Rows are points. To make a cloud, some directions were put in groups of two or more. Within a group, all points are equally far from the middle, so they leave a hole (a ring in 2 directions, a hollow ball in 3). The other directions are filled evenly. Then the cloud was stretched, turned, moved and blurred a little. How many holes are there, and how many directions does each take, smallest first?
In the rows, 128 means zero.

Cloud (20 x 3):
[[125  99 171]
 [110 151 113]
 [161 124  96]
 [162  94 136]
 [ 93 126 106]
 [160 114 171]
 [142 148 170]
 [ 94  97 141]
 [132  83 146]
 [ 87 123 121]
 [108 118  89]
 [103 148 127]
 [132 115  85]
 [166  98 131]
 [134 162 141]
 [105 115  92]
 [139 123  83]
 [117  83 127]
 [160 160 135]
 [157 145 168]]
Holes: 1 (3)

Cloud:
[[135  81 134 171]
 [136 151 132 177]
 [ 84 115 136 143]
 [146 159 157 115]
 [ 99 147 122 104]
 [113 162 138 106]
 [138 160  94 124]
 [ 87 147 129 154]
 [125  89 111 126]
 [104 118 165 163]
 [114 144 146  78]
 [152 121 159 157]
 [167 100 132  95]
 [171 165 148  99]
 [161 129 158 139]
 [117 109 168 148]
 [140 126  87 150]
 [134 129 166  84]
 [123  79 123 156]
 [ 99  89 110 147]
 [156 168 127 123]
 [137 173 103  96]
 [127 124 168 166]
 [101 125 143 106]
 [110 161 130 148]
 [125 165 147  83]
 [110 150 144  96]
 [144 140 170 112]
 [147 178 124 100]
 [177 119 114 104]]
Holes: 1 (3)

Cloud (54 x 6):
[[151 134 148 100  78 122]
 [106 117 165 154  87 138]
 [138 142  79 126 106 148]
 [ 92 166 119 117 113 111]
 [173 141  98 109 120  99]
 [115 164 123 118  99 178]
 [149 127  91 129  83 160]
 [140 176 130 111  93 143]
 [141 127 101 171 112 147]
 [140 131 114  80  87 118]
 [137 154 157 128  88  95]
 [142 166 143 110  92 159]
 [130  89 141 114  82 136]
 [132 180 127 131  98 109]
 [112 142 145  92 131 169]
 [178 101 128 127  95  92]
 [151 105  94 151  82 137]
 [161 119 116  84  99 153]
 [114 120  94 103  85 115]
 [117 154 166  96 124 124]
 [126 160 175 139 121 100]
 [167 105 162 130 140 130]
 [ 82 126 156 148 100 140]
 [170  94 125  94 121 117]
 [161 138 117  95  82 151]
 [154  83 103 133 116  87]
 [171 160 112 122 104 136]
 [159 149 119 105  75 130]
 [168 156 113 140 140 103]
 [111 158 105 117  76 134]
 [101 141 167 171 122 109]
 [ 85 138 130 127  82 155]
 [113 162  92 124 115 119]
 [137 127  91 130  98  82]
 [107  82 132 141 105 131]
 [144 168 137 127  78 132]
 [127 144 161 174 143 134]
 [134 106 169 140  99  96]
 [142 118 146 188 121 112]
 [102 119 129  90 118 112]
 [154 160 135 137 102  84]
 [177 142 137 142 148 108]
 [126 151 162 123  78 149]
 [155 165 133 130  97  94]
 [144 152  92  91 105 132]
 [136 130 162 126 168 108]
 [163  99 103 147  89  91]
 [171 116 128 153 134  73]
 [120 160 149 160 157 126]
 [115 132 110 113 154 154]
 [159  77 113 122  94 133]
 [146  80 107 134  87 109]
 [133  95 153 113 132  93]
 [131 119 171 145 120 163]]
Holes: 1 (6)

Cloud:
[[121 105 135  93 104  94 136 155]
 [109 118 157 139  91 161 120 172]
 [131  92 127  92 117 111  90 167]
 [101 117 118 116  64 135 124 107]
 [124 114 161 155 123 130  92 176]
 [136 140 144 108 127 118 134 112]
 [132 155  79 123  84 147 122 122]
 [129  88 107  73 125 128  98 164]
 [136 112 134 147  81 155 102  53]
 [136 140  61 136 103 137 109 141]
 [132 128 131 186 116 147 128 138]
 [150 105 122 124  63  93 127 127]
 [138 103 140 133  66 116 113 154]
 [143 117 127 130 115 148 141  75]
 [132 145  96 130 146 112 115 142]
 [ 86 129 111 121 114 161 115 164]
 [184 108 146 105 119 131 123 135]
 [119  77 113 129 165 130 128 136]
 [121 157 118 151 118 107 118  87]
 [118 123 164 148  57 111 140 161]
 [137 129 112  75  89 125 106  95]
 [113 123 124 168  74 127 162 143]
 [141 131 127  85 145 133 159 128]
 [129 107 135 125 137 120  85 114]
 [130 114 114 155 110 167 158 144]
 [108  81 134 111 119 139 122  82]
 [128 141 133  90 159 142 138 169]
 [ 88 126 130 114 139 167 112 183]
 [155 144  97 159  92 154 130 163]
 [128 152 105 125 106 123 112 177]
 [135 126  69 100 160 131 116 114]
 [132 153 104 117 120 103 175 103]
 [159  96 118  80  92 128 138 130]
 [ 95 142 154 120  90 122 118 145]
 [118 154 146 194  83 123 132  84]
 [124  91 110 133 111 112 146 185]
 [114  98 123  92 147 128 107 104]
 [121 159  84 120 129 116 148 121]
 [149 148 122  86 132 159 126 184]
 [106 135 106 195 104 124 122 170]
 [121 148 136 122  97  88 125 117]
 [115  93  79 101 107 108 108 103]
 [ 84 118 111 112 129 150 139 166]
 [125  99 134 123  84 163 141 139]
 [177 127  73 161 106 111 117 130]
 [154  92 122 184 106 111 156 118]
 [138 107 153 134 143 167 164 176]
 [ 95 119 112  86  93 124  99  81]
 [119  93  88 134 137  87  99  99]
 [172 157 154 150  80 103 100  89]
 [172 129 102 124 142 138 115 143]
 [114 126 176 130  92 116  96 118]
 [164 163 134 146  90 123 133 110]
 [108 118 111 163 107  92 122 140]
 [146 148 139  94  89 116 126 135]
 [133 106 114 141  95 121  77 175]
 [138 108  93 176  92 117 152 159]
 [157 159 103 176 112 153 132 121]
 [127 106 100  78  94 114 138 115]
 [114 126 126 141  80  88  84  96]
 [ 98 105 124 132  82 133 116 103]
 [162 130 102 109  82 119 109  85]
 [137 145 115 139  63 140 124 150]
 [156  88 113 115 130 166 162 184]
 [151 161 111 143 114  97 134 133]
 [114 123 166 153  63 119 146 166]
 [110 131 175 167  70 117 124 132]
 [157 144 108 124 138 119 166 154]
 [166 100 111 147 115 138 160 134]
 [149 133 109 104  98 102 122 108]
 [115 117 106 168  54 108 155  92]
 [117 136  70  97 108 135 166 123]
 [147 132 132  92 103 119  81 149]
 [126  96 156 135 119  81 137 103]
 [146 135 104 165  41 102 107 100]
 [106  93  69 141 116 134 143 135]
 [158 155 142 132 111 158 142 137]
 [127 131 137 118 118 104 104 178]
 [144 147  87 115 119 125  91 126]
 [ 91 106 113 140 120 151 159 141]
 [133  77 129 116 130  94  97 180]
 [140  98 153 140  86 140 163 167]
 [122 115 147 168 133 116 128 159]
 [140  99 132 160 119 150 160 198]
 [120 117 137 116 125 112  95 178]
 [146 141 111 109 153 130 134 155]
 [140 157  99  99  79 149 122  80]]
Holes: 1 (3)
